Every row gives one point. The window is the flat piece filled in between its corners: a triangle in 3 columns, a solid with four corners in 4, and so on. A path goes straight from each point to the next, and from the last back to the first. After which points does the path pass through the window?
In the rows, zero is written as 128.

Window (4 x 4):
[[103 112 161 150]
 [ 96 163  71 158]
 [128 160 159 156]
 [199  99  75  96]]
Path:
(1): [112 142 158 135]
(2): [115 118 147 107]
(3): [160 120 143 170]
(4): [135 124 161 161]
(5): [124 141 151  98]
(6): [121 145  80  85]
(7): [179 102  99 164]
(8): [191 106  81 132]
(9): [170 111  98  43]
(10): [182 115  93  71]
(11): [197  90  66 158]
(12): [ 95 143 108 198]
(13): [101 178 119 139]
(14): [135 112  84  84]
(15): [183 131  81 155]
(16): [116  86 145 191]
Through the window after points: 6, 8, 10, 14, 16

Window (6 x 6):
[[ 90  88 104 138 163 190]
 [ 91 209 121 171 113 105]
 [157 142 124 122 169 119]
 [188 149 221 131  90 146]
 [233 101 134 149 130 142]
 [ 89  83 110  78 124 154]]
Path:
(1): [152 159 102 124 147 196]
(2): [158 121  74 134 120 184]
(3): [ 91 120 133 133 159 117]
(4): [175 118 152 151 144 120]
(5): [204 151 122 136 132 180]
(6): [189 164 139 119  90 163]
(7): [167  57 175 154 164 114]
(8): [139 101 156 144 136 135]
(9): [150  98 132  68 120 206]
(10): [198 146 126  48 116 168]
(11): [134 135 176 144 113 119]
(12): [135 105 175 160 139 143]
Through the window after points: 6

Window (8 x 8):
[[ 90 187 117  94 120 112 163 152]
 [ 65  88 162 130 127  87  23  39]
 [110 107 155 155 156 161 131  70]
 [150  61 152  45  79 147 117 127]
 [117 128 201 109 173 111 112 118]
 [121 103 107 113 150 179 115 148]
 [ 95 135 153 154 116 156 155 164]
 [230 149  89  97 124 108 107 173]]
Path:
(1): [ 93  65 158 143 146  86  98  64]
(2): [104 126 143  89 110 137  42 102]
(3): [122 182 168 122  59 143  82 126]
(4): [113  65 122 120 178 103  79  79]
(5): [ 69  34 128 121 136  94  86 131]
(6): [110 150 190 117 141 112  61  54]
(7): [132 205 167  64 130 172 145 147]
(8): [138  88 137 109 122 127 138 137]
(9): [127  93 142 118 132 103 141 152]
(10): [116 169 143 148 112 179 131 153]
(11): [144 169 150  87 137 183  89 101]
(12): [ 95  67 162 144 131 108 157 138]
(13): [ 77  97 106 154 166 123 188 160]
(14): [137 166 196  97  78 160  82 119]
(15): [111 142 165 104 139 137  87 118]
(16): [120  96 130 150 129  86 156 133]
Through the window after points: 1, 3, 5, 9, 11, 13, 15
